Rows are points. The ring and each string are closed loops that go straight from each point to the next, and from the last back to the first. Before rounding, they use only three directions, however many columns there are. Count how often each string passes through the ring. Passing back the other way cancels.

Ring, 7 rows:
[[  3  27  10 -45]
 [  5  -6  18 -52]
 [ -8 -44  11 -31]
 [-21 -43  -4  -3]
 [-12 -21 -19  11]
 [  5  16 -20   0]
 [  6  33  -8 -21]]
String, 20 rows:
[[-43 -26 -20  25]
 [-17  -6 -10  -3]
 [ -9   2 -11  -5]
 [-12  25 -15  -2]
 [ 12  53 -21  -7]
 [ 32  27 -14 -21]
 [ 14   4  -5 -23]
 [ -9  28   2 -28]
 [-23  57   4 -31]
 [  5  60  -9 -23]
 [ 32  14 -19 -12]
 [  9   2 -12 -11]
 [-15   8 -15   2]
 [-20  -9 -28  25]
 [ -6 -35 -26  20]
 [-45 -40 -14  19]
 [-40 -24  -2  -3]
 [-15 -14  -1 -15]
 [ 16 -30 -11 -10]
 [-12 -44 -18  13]]
Times through: 1

Ring, 8 rows:
[[-10  -5  -6  14 -24  -1 -16  15]
 [-28  -6  -5  20  -5  11  -3   7]
 [-27  -4  -6  15   9  18   6  -8]
 [-13   1  -8   2  20  22  12 -29]
 [  5   4  -8 -11  17  16  10 -42]
 [ 17   4  -7 -17   3   5   0 -40]
 [ 20   1  -7 -12 -16  -4 -13 -20]
 [  8  -2  -7   1 -26  -6 -19   3]]
String (23 x 8):
[[ 17   8 -10 -22  27  20  15 -60]
 [  8   2  -1 -18  11   7   9 -54]
 [ 14   3  -3 -18   4   4   3 -48]
 [ 32   6  -5 -29  -1  -2  -2 -54]
 [  7   0  -2  -9  -7   0  -4 -29]
 [  9   1  -8  -5  -8   3  -7 -16]
 [ 22   2 -12  -8 -17   0 -16  -8]
 [ 21   1 -12  -5 -23  -3 -20   0]
 [  3  -1  -8   1 -11   4  -9  -7]
 [  9  -2 -11   6 -30  -5 -23  16]
 [  0  -5 -10  13 -33  -5 -25  25]
 [-18  -9  -2  20 -33  -7 -21  24]
 [-17  -6  -1  11 -14   1  -8  -1]
 [-12  -3  -9  13 -10   9  -9   8]
 [-36  -8  -7  30 -10  12  -7  26]
 [-18  -3 -10  15  -1  15  -3   6]
 [-32  -5  -9  22   8  22   4   6]
 [-38  -5  -5  19  16  24  12  -9]
 [-27  -4  -2   9  13  17  11 -23]
 [-11  -1  -6   3   7  14   5 -20]
 [ -5   2 -12   0  18  23   9 -23]
 [ -1   1  -9   0   3  12   0 -17]
 [  9   6 -14 -11  22  22  10 -37]]
Times through: 3
